Every row gives one point. The window is the flat piece filled in between its corners: a triangle in 3 columns, a solid with four corners in 4, and so on. A path goes straight from each point to the next, and from the last back to the first. List the points from which the path goes on through the window.

Window (4 x 4):
-0.036,-0.027,0.340,0.042
-0.168,-0.073,-0.197,-0.096
0.103,-0.034,0.288,-0.183
0.109,0.043,-0.145,-0.052
Path:
(1): -0.022,0.081,-0.044,-0.026
(2): -0.051,0.200,0.103,-0.108
(3): 0.066,-0.142,-0.021,-0.198
(4): 0.098,-0.062,-0.002,-0.053
(5): 0.053,0.240,-0.019,-0.200
(6): -0.089,0.208,-0.242,-0.135
(7): -0.123,-0.280,-0.171,-0.090
(8): 0.069,-0.086,-0.047,-0.071
Through the window after points: 4, 8

Window (8 x 8):
-0.136,-0.066,0.441,-0.116,0.105,-0.108,-0.055,0.182
0.153,-0.137,-0.172,-0.018,-0.111,-0.100,-0.135,-0.110
-0.272,0.070,0.047,-0.240,0.083,-0.007,0.239,0.006
0.039,0.118,-0.120,-0.007,-0.160,0.168,-0.100,0.151
-0.001,0.249,-0.060,-0.130,0.181,-0.017,0.080,0.225
0.026,-0.350,-0.194,0.279,-0.052,-0.087,-0.160,0.016
0.051,-0.136,-0.126,0.353,-0.068,-0.034,0.054,-0.279
0.038,0.010,-0.036,-0.240,0.195,0.196,0.006,0.088
Path:
(1): -0.087,0.053,-0.112,0.061,0.025,0.035,-0.030,-0.124
(2): -0.086,0.119,-0.179,-0.037,0.078,-0.105,-0.079,-0.007
(3): 0.181,0.017,0.141,0.093,0.076,0.155,0.286,0.195
(4): 0.169,-0.241,-0.049,0.081,-0.150,-0.134,0.104,0.183
(5): -0.025,-0.041,-0.171,-0.005,0.049,0.020,-0.206,-0.137
(6): -0.047,-0.004,-0.049,-0.072,0.113,0.166,-0.074,-0.006
(7): 0.157,0.053,-0.062,-0.228,0.015,0.044,0.081,0.220
(8): -0.003,-0.069,0.013,-0.003,-0.061,-0.009,0.116,0.052
Through the window after points: 2, 4, 6, 8

Window (9 x 9):
-0.056,0.264,0.027,0.253,0.230,0.101,-0.128,0.059,0.132
0.025,-0.127,-0.009,0.229,0.148,0.072,-0.237,0.038,0.154
-0.333,0.065,-0.069,0.103,-0.243,0.177,0.092,-0.132,-0.005
-0.203,-0.136,-0.335,0.033,0.083,-0.103,-0.285,0.191,-0.179
-0.123,0.110,0.010,0.125,-0.324,-0.180,0.058,0.046,-0.062
0.000,-0.032,0.085,0.063,0.121,0.161,-0.157,-0.035,-0.055
0.202,0.154,0.028,0.059,-0.139,0.193,-0.086,0.092,0.097
-0.051,-0.206,-0.178,0.097,-0.160,-0.058,0.202,-0.051,-0.120
0.018,-0.208,-0.091,-0.128,-0.170,-0.177,0.039,0.371,-0.046
Path:
(1): -0.109,-0.040,0.025,0.151,-0.178,0.115,-0.010,0.089,-0.208
(2): 0.149,0.029,-0.090,0.389,-0.038,0.157,0.037,0.149,-0.252
(3): -0.124,-0.107,-0.053,-0.050,-0.140,-0.068,-0.060,0.033,0.027
(4): -0.067,0.017,-0.068,-0.147,0.013,-0.057,-0.176,0.019,0.011
(5): -0.038,-0.123,-0.153,0.321,0.020,0.135,-0.127,0.198,-0.149
(6): -0.120,-0.032,-0.038,0.192,-0.122,0.106,0.039,0.030,-0.042
(7): -0.013,0.040,-0.124,0.013,-0.050,-0.067,0.032,-0.037,0.020
(8): -0.043,-0.033,-0.063,-0.044,-0.014,-0.080,-0.003,0.040,0.067
(9): 0.002,-0.077,-0.168,0.185,-0.136,0.087,-0.058,0.160,-0.160
(10): -0.216,-0.028,0.100,0.417,-0.048,0.285,-0.026,0.023,-0.119
(11): -0.033,0.170,-0.176,-0.121,-0.042,-0.105,-0.069,-0.066,0.143
(12): 0.024,0.017,-0.124,-0.044,0.013,-0.235,0.214,0.013,0.287
(13): 0.021,-0.057,0.027,0.227,-0.037,0.164,-0.351,0.260,-0.292
(14): -0.022,-0.065,-0.108,0.125,-0.201,0.094,-0.012,0.207,-0.020
(15): -0.049,0.055,-0.078,0.001,-0.024,-0.195,0.083,-0.160,0.035
(16): 0.003,-0.069,-0.133,0.004,-0.110,-0.089,-0.010,0.015,0.143
Through the window after points: 4, 6, 8

Window (11 x 11):
0.040,-0.047,-0.042,-0.070,-0.065,-0.009,0.029,-0.165,0.135,0.119,-0.033
0.151,0.005,0.202,-0.325,-0.080,-0.363,-0.220,0.011,-0.011,0.009,-0.202
-0.020,-0.330,0.252,-0.004,0.163,-0.237,0.212,0.172,-0.071,0.043,-0.152
-0.115,-0.038,-0.177,-0.074,0.270,0.080,-0.189,0.037,0.096,0.042,-0.064
0.139,0.056,-0.089,0.133,0.017,-0.023,-0.178,0.047,0.032,-0.005,-0.004
-0.024,0.015,0.126,-0.210,0.105,0.085,0.027,-0.377,0.005,0.051,0.336
0.015,-0.076,0.042,0.159,-0.203,0.189,-0.372,0.028,-0.250,0.116,-0.207
-0.169,0.006,0.097,0.158,0.152,-0.303,-0.231,0.123,0.003,0.116,-0.050
0.069,0.107,-0.074,0.094,0.155,0.123,0.027,-0.139,0.197,-0.039,-0.247
0.035,0.096,-0.033,-0.206,0.207,0.201,-0.197,0.018,0.066,0.264,0.018
0.094,0.269,-0.105,-0.218,-0.187,-0.150,0.107,0.123,-0.269,0.047,-0.055
Path:
(1): 0.058,0.124,-0.177,0.007,0.084,-0.133,-0.052,-0.051,-0.065,0.267,-0.164
(2): 0.081,0.048,0.098,-0.103,-0.181,0.016,-0.087,0.127,-0.100,-0.158,0.052
(3): -0.080,-0.196,0.152,-0.132,-0.190,-0.064,-0.015,0.328,-0.088,-0.112,0.014
(4): 0.036,-0.147,0.117,0.048,0.159,-0.108,0.026,-0.020,-0.051,0.126,-0.164
(5): 0.091,-0.072,-0.061,-0.058,0.190,-0.024,-0.163,-0.117,0.029,0.152,-0.146
(6): -0.039,0.055,-0.015,-0.034,0.089,0.064,-0.040,0.031,0.081,0.027,-0.026
(7): -0.043,-0.051,0.113,-0.049,-0.024,0.044,-0.003,0.113,0.100,0.024,0.002
(8): 0.020,0.056,-0.165,0.088,0.137,0.030,-0.192,-0.127,-0.141,0.159,-0.058
(9): 0.005,-0.175,-0.102,-0.057,0.353,-0.053,-0.484,0.005,-0.324,0.291,-0.088
(10): -0.041,0.047,0.003,0.019,-0.125,0.131,-0.044,0.003,0.117,-0.050,-0.098
(11): -0.035,0.054,0.050,-0.063,-0.042,0.108,-0.099,-0.001,0.063,0.056,0.039
(12): 0.097,0.009,-0.025,0.035,0.218,0.004,0.011,-0.300,0.022,0.005,-0.147
Through the window after points: 1, 3, 5, 9, 11

Window (14 x 14):
-0.002,0.075,0.069,0.044,-0.020,0.281,-0.292,-0.003,0.056,0.207,0.028,-0.212,0.024,0.076
0.129,0.170,-0.090,-0.029,0.027,0.139,-0.031,0.040,0.406,-0.246,0.087,0.040,0.126,0.305
-0.175,-0.149,0.229,-0.076,0.053,-0.249,-0.139,0.322,0.100,-0.065,0.021,-0.124,0.057,-0.225
0.150,0.061,-0.255,-0.298,0.196,-0.233,0.043,0.165,0.069,0.007,0.171,-0.108,0.088,0.028
-0.033,0.077,0.282,0.264,0.220,0.129,0.081,-0.084,-0.164,0.045,-0.037,-0.076,0.275,0.329
0.093,0.157,0.186,-0.048,-0.005,-0.142,0.221,-0.379,0.194,-0.065,-0.195,0.133,0.113,-0.069
0.036,0.081,-0.177,0.109,0.113,0.170,0.058,-0.151,0.360,-0.175,0.029,0.040,0.213,-0.060
0.005,0.046,-0.110,0.054,-0.058,0.083,0.168,-0.036,0.006,-0.374,0.187,0.341,0.030,-0.047
0.361,0.029,0.103,0.125,0.156,-0.036,0.067,0.122,0.113,-0.117,0.108,-0.206,0.167,-0.257
-0.209,-0.119,-0.087,0.119,-0.065,-0.046,-0.003,0.253,-0.059,-0.141,-0.053,-0.157,-0.094,-0.054
0.052,-0.101,-0.059,0.305,0.204,0.032,-0.101,-0.239,-0.101,-0.025,0.049,-0.132,0.059,0.220
0.118,-0.315,-0.008,-0.376,-0.053,0.031,0.263,-0.076,0.022,0.005,-0.081,0.115,-0.097,-0.016
-0.063,0.011,0.121,0.161,0.172,0.060,0.170,0.011,0.156,-0.074,0.141,0.019,-0.059,0.119
-0.146,-0.133,0.212,-0.157,-0.074,0.274,-0.033,-0.163,-0.105,-0.108,-0.019,-0.205,-0.125,-0.147
Path:
(1): -0.076,-0.059,0.118,0.089,-0.189,0.198,0.109,-0.040,0.143,-0.067,0.122,-0.008,0.101,-0.003
(2): 0.012,-0.124,-0.098,0.054,0.009,0.068,0.083,-0.025,0.048,-0.077,0.166,-0.088,0.165,-0.013
(3): 0.090,0.069,0.108,0.105,0.258,0.035,-0.121,0.033,0.019,-0.067,-0.038,-0.094,-0.086,0.111
(4): 0.135,-0.014,-0.055,0.012,0.234,0.078,-0.075,0.035,0.059,-0.131,-0.031,-0.022,0.033,-0.194
(5): 0.047,0.088,0.136,0.077,-0.128,-0.022,0.190,-0.098,0.235,-0.060,0.124,-0.087,0.187,0.110
(6): 0.173,-0.149,0.218,-0.011,-0.209,-0.079,0.082,0.034,0.046,0.096,0.247,-0.103,0.105,0.152
(7): -0.041,0.042,0.038,0.035,0.183,0.177,-0.005,-0.058,0.017,-0.188,-0.089,-0.119,0.020,-0.136
(8): -0.001,-0.139,-0.174,0.053,0.376,-0.002,-0.254,0.031,0.055,-0.226,-0.020,-0.080,-0.137,-0.114
(9): 0.082,0.067,0.150,0.084,-0.030,-0.015,0.143,-0.164,0.061,0.009,-0.007,-0.036,0.163,0.065
(10): -0.088,-0.074,0.227,0.221,-0.297,-0.124,0.059,-0.070,0.154,-0.102,0.206,0.037,0.115,0.033
(11): 0.076,0.100,0.009,-0.147,0.285,0.038,0.007,0.002,0.117,-0.072,-0.158,-0.047,0.071,0.007
(12): -0.087,0.062,0.033,0.078,0.226,0.038,-0.190,-0.053,-0.065,-0.156,-0.145,0.166,0.001,-0.055
(13): 0.076,0.045,0.088,0.085,-0.083,0.063,0.143,-0.026,0.179,0.031,0.203,-0.269,0.172,0.113
(14): 0.079,-0.001,0.058,-0.117,-0.116,0.156,0.023,-0.139,0.005,-0.126,0.189,-0.079,0.206,-0.082
(15): -0.103,-0.021,0.072,0.078,0.096,0.123,-0.081,0.048,0.037,-0.005,-0.073,-0.046,-0.142,0.037
(16): 0.018,0.017,-0.021,0.017,0.394,-0.138,-0.107,0.037,-0.102,-0.189,-0.148,-0.059,-0.051,0.032
Through the window after points: 4, 6, 8, 10, 14

Window (14 x 14):
0.004,-0.026,0.025,-0.208,0.034,0.063,0.000,0.090,-0.012,-0.001,-0.114,0.385,-0.041,-0.049
-0.134,0.042,0.061,0.214,0.123,-0.135,0.134,-0.178,0.039,-0.034,0.375,-0.063,-0.022,-0.123
-0.163,0.010,-0.228,-0.120,0.136,-0.100,0.068,0.203,0.151,0.094,-0.197,0.119,-0.414,0.371
0.071,0.046,-0.082,0.109,0.254,0.128,0.035,-0.014,-0.049,0.083,-0.115,-0.023,0.085,0.004
-0.091,-0.118,0.203,-0.184,0.078,0.143,0.050,-0.276,-0.259,0.160,0.132,-0.051,0.085,0.084
0.178,-0.163,0.122,0.207,0.131,-0.154,-0.048,0.193,-0.189,0.074,0.103,0.209,0.121,-0.056
-0.057,-0.070,-0.075,-0.055,0.069,0.299,0.020,-0.137,0.099,-0.276,0.030,-0.032,-0.029,0.030
-0.056,0.126,0.292,0.116,0.094,0.219,0.148,0.135,0.019,-0.290,0.159,-0.091,0.005,-0.121
0.100,-0.037,-0.003,-0.170,-0.080,0.104,0.121,-0.179,0.008,-0.140,-0.075,0.119,0.230,0.043
0.271,0.143,-0.048,-0.060,0.313,0.106,-0.028,0.103,0.091,-0.284,0.117,0.019,-0.005,0.052
-0.117,0.063,-0.016,0.026,-0.119,0.080,-0.057,0.040,-0.089,0.199,0.109,-0.129,-0.163,0.046
0.024,0.088,0.137,0.272,-0.010,0.067,0.022,0.029,-0.154,0.056,-0.220,0.125,-0.268,0.028
0.167,-0.117,-0.152,-0.113,-0.020,0.071,0.021,-0.060,-0.005,0.071,-0.068,-0.327,-0.129,-0.150
0.091,-0.046,-0.189,0.025,-0.060,0.143,0.281,-0.032,0.081,-0.063,0.206,-0.065,-0.140,-0.101
Path:
(1): 0.164,0.062,0.307,0.135,0.036,-0.059,0.159,0.051,0.197,0.024,0.066,-0.003,-0.028,-0.034
(2): 0.254,-0.108,0.211,0.067,-0.075,0.112,0.135,-0.046,0.172,0.144,-0.010,0.198,-0.121,0.060
(3): -0.204,0.152,-0.147,-0.039,0.187,0.010,-0.014,0.116,-0.255,-0.162,0.042,-0.076,0.010,-0.089
(4): 0.016,0.022,-0.094,0.060,0.073,-0.060,0.027,-0.054,-0.168,-0.088,0.097,-0.020,-0.140,-0.007
(5): -0.010,-0.058,0.043,0.054,0.054,0.098,0.172,0.092,0.206,0.101,0.074,0.070,-0.032,0.016
(6): 0.095,0.029,0.315,0.009,0.048,0.102,0.009,-0.152,0.102,0.125,0.236,-0.008,0.026,-0.108
(7): -0.247,-0.008,-0.366,0.234,0.140,-0.160,0.199,-0.025,-0.113,-0.261,0.112,-0.062,-0.139,0.010
(8): -0.057,-0.013,-0.249,-0.130,0.178,0.276,-0.052,0.027,-0.209,-0.194,0.000,-0.018,-0.018,-0.043
Through the window after points: 4, 6, 8

Window (14 x 14):
0.034,0.029,-0.199,0.118,-0.188,-0.039,0.176,-0.238,0.030,-0.015,0.210,0.069,-0.217,0.162
0.121,-0.112,0.229,0.183,0.209,0.137,-0.019,-0.115,0.075,0.128,0.058,-0.013,0.036,-0.182
-0.131,0.109,-0.043,-0.127,0.002,0.114,0.041,0.218,0.078,0.025,-0.224,0.076,-0.325,0.028
-0.125,-0.095,0.024,-0.078,0.012,0.281,0.176,0.111,-0.214,-0.033,-0.194,-0.266,0.031,-0.086
-0.211,-0.101,0.264,-0.077,-0.162,0.090,-0.141,0.130,-0.289,0.227,0.161,-0.030,0.055,0.120
0.162,0.222,0.229,0.025,0.328,0.009,0.046,-0.123,-0.340,-0.121,-0.041,-0.035,-0.061,-0.263
0.074,-0.055,-0.206,-0.243,0.222,-0.032,0.118,-0.043,0.084,-0.025,0.164,-0.153,-0.027,-0.188
-0.105,0.137,-0.026,0.194,0.099,-0.156,0.065,0.058,-0.045,-0.021,-0.198,-0.050,0.107,0.084
-0.114,-0.076,0.183,0.236,-0.208,0.085,-0.099,0.082,-0.022,0.357,0.310,-0.076,-0.087,-0.167
-0.087,0.229,-0.034,-0.115,0.213,-0.022,0.174,-0.353,-0.060,0.006,-0.067,0.016,-0.102,-0.239
-0.252,-0.075,-0.193,-0.097,0.135,-0.045,-0.140,-0.229,-0.217,-0.088,0.261,-0.191,-0.089,0.000
0.222,0.014,-0.126,-0.148,0.310,-0.044,0.098,-0.294,-0.171,0.049,0.005,-0.367,-0.100,-0.016
0.002,0.244,0.122,0.020,-0.075,-0.151,-0.095,-0.158,0.141,-0.109,0.030,-0.002,-0.144,-0.025
0.143,0.078,-0.189,0.002,0.106,0.086,-0.077,-0.089,-0.022,0.043,-0.048,-0.091,0.083,-0.092
Path:
(1): 0.252,-0.131,0.137,-0.039,-0.079,-0.128,-0.006,-0.068,-0.204,0.062,-0.112,-0.097,-0.283,-0.240
(2): 0.036,-0.145,-0.020,0.004,0.015,0.017,-0.025,-0.086,-0.102,0.054,-0.004,-0.097,-0.093,-0.073
(3): -0.010,0.439,0.035,0.022,0.150,0.101,0.045,0.030,-0.038,0.026,0.058,0.025,-0.003,-0.091
(4): 0.029,0.175,-0.027,-0.054,0.251,0.078,0.009,-0.135,-0.088,0.052,0.082,-0.232,-0.030,-0.057
(5): 0.154,-0.145,-0.129,-0.047,-0.023,-0.105,0.046,-0.076,-0.024,-0.053,-0.086,0.033,-0.036,-0.135
(6): 0.077,0.012,-0.027,-0.028,0.028,-0.049,0.101,-0.108,-0.155,0.054,-0.097,-0.089,-0.115,-0.205
(7): -0.160,0.195,0.024,-0.028,0.313,0.109,0.036,-0.095,0.021,-0.092,0.128,-0.078,0.065,0.091
(8): -0.135,0.308,0.281,0.212,0.275,0.155,0.191,-0.049,-0.135,-0.062,0.306,-0.120,-0.058,-0.088
(9): 0.105,-0.101,-0.147,-0.153,0.037,-0.058,-0.052,-0.216,0.011,0.109,-0.202,0.019,-0.050,-0.178
(10): -0.066,-0.079,0.018,-0.016,0.001,0.024,-0.003,0.033,-0.038,0.068,-0.100,-0.002,-0.164,-0.063
(11): -0.109,0.241,-0.017,-0.130,0.048,0.152,0.055,0.131,-0.032,-0.005,-0.045,-0.060,-0.104,0.069
(12): -0.246,0.148,0.037,-0.019,0.163,0.232,0.182,-0.031,-0.064,-0.005,0.073,-0.318,0.055,0.053
(13): 0.124,-0.188,0.008,-0.026,-0.015,0.027,-0.030,0.004,-0.207,-0.003,-0.167,0.006,-0.085,-0.211
(14): 0.144,-0.152,0.050,0.129,0.090,-0.112,-0.015,-0.118,-0.026,0.057,-0.097,-0.149,-0.178,-0.181
(15): -0.086,0.187,0.106,0.019,0.036,0.160,0.021,0.000,-0.156,0.081,0.189,-0.001,0.019,-0.079
(16): -0.195,0.241,-0.157,-0.066,0.324,0.192,0.116,-0.258,0.052,-0.008,0.212,-0.101,0.097,0.020
Through the window after points: 2, 4, 6, 8, 10, 12, 14

Window (14 x 14):
0.173,0.137,0.110,-0.060,-0.046,-0.143,0.036,-0.053,-0.173,0.067,0.050,0.098,-0.344,-0.245
0.243,0.130,0.075,-0.172,0.055,0.067,-0.168,0.156,0.187,0.094,0.117,0.062,0.081,0.139
0.086,0.008,-0.400,0.136,0.059,0.238,-0.048,-0.113,0.303,-0.059,-0.005,0.088,-0.317,-0.004
0.119,0.014,-0.047,-0.278,-0.194,-0.222,-0.002,-0.193,-0.249,0.030,0.223,0.054,-0.099,-0.208
0.104,0.094,0.017,0.069,0.146,-0.152,0.081,0.227,0.045,0.053,0.168,0.097,0.108,0.256
0.140,-0.146,-0.043,-0.015,-0.002,0.141,0.119,-0.122,0.348,0.082,0.203,0.132,-0.179,-0.092
-0.061,0.117,0.087,-0.187,0.280,-0.148,-0.018,0.055,0.154,-0.039,0.085,0.080,-0.024,0.148
-0.058,0.084,0.144,-0.094,-0.135,-0.204,-0.060,0.190,0.083,0.097,0.005,-0.055,-0.001,0.131
-0.081,0.113,0.123,-0.048,0.030,0.139,-0.025,0.017,-0.021,0.044,0.182,0.095,-0.043,0.188
0.190,-0.130,-0.021,0.140,0.064,0.148,-0.068,-0.194,0.249,-0.211,0.031,0.051,-0.130,0.082
-0.026,0.264,0.081,-0.124,-0.091,-0.169,0.110,0.016,-0.275,0.096,-0.104,-0.006,0.117,-0.349
-0.005,0.038,0.043,-0.156,-0.176,-0.176,-0.044,0.059,-0.243,0.034,-0.059,0.324,-0.047,-0.316
-0.027,0.290,0.097,0.008,-0.138,-0.231,-0.118,-0.061,-0.033,0.011,0.173,0.157,0.004,-0.211
0.201,0.085,-0.131,-0.031,-0.057,0.151,0.165,-0.174,0.326,-0.151,0.029,0.203,-0.237,0.159
Path:
(1): 0.049,0.023,0.049,-0.140,-0.021,-0.020,-0.010,-0.233,0.052,0.106,0.089,0.108,-0.050,-0.040
(2): 0.147,0.180,-0.065,-0.064,0.025,-0.100,0.122,-0.139,-0.065,0.327,-0.113,0.177,-0.128,-0.035
(3): -0.021,0.086,0.080,-0.096,-0.069,-0.008,-0.035,0.093,0.077,-0.162,0.197,0.053,-0.020,-0.016
(4): -0.016,0.212,-0.045,-0.016,-0.104,0.087,0.013,0.213,0.043,0.031,0.298,-0.016,-0.201,-0.274
(5): 0.216,0.037,0.099,-0.053,0.049,-0.257,-0.095,-0.324,-0.009,0.005,-0.167,0.255,-0.038,0.117
(6): 0.073,0.054,0.013,-0.030,-0.017,-0.095,-0.058,-0.148,-0.063,0.148,0.030,0.129,-0.005,-0.055
(7): 0.068,0.036,0.024,-0.087,-0.084,0.030,0.077,0.131,0.054,-0.295,0.040,0.077,-0.144,-0.165
(8): 0.099,0.101,-0.086,-0.012,-0.042,-0.037,0.066,0.123,0.014,-0.031,0.065,0.047,-0.091,-0.162
Through the window after points: 4, 6, 8
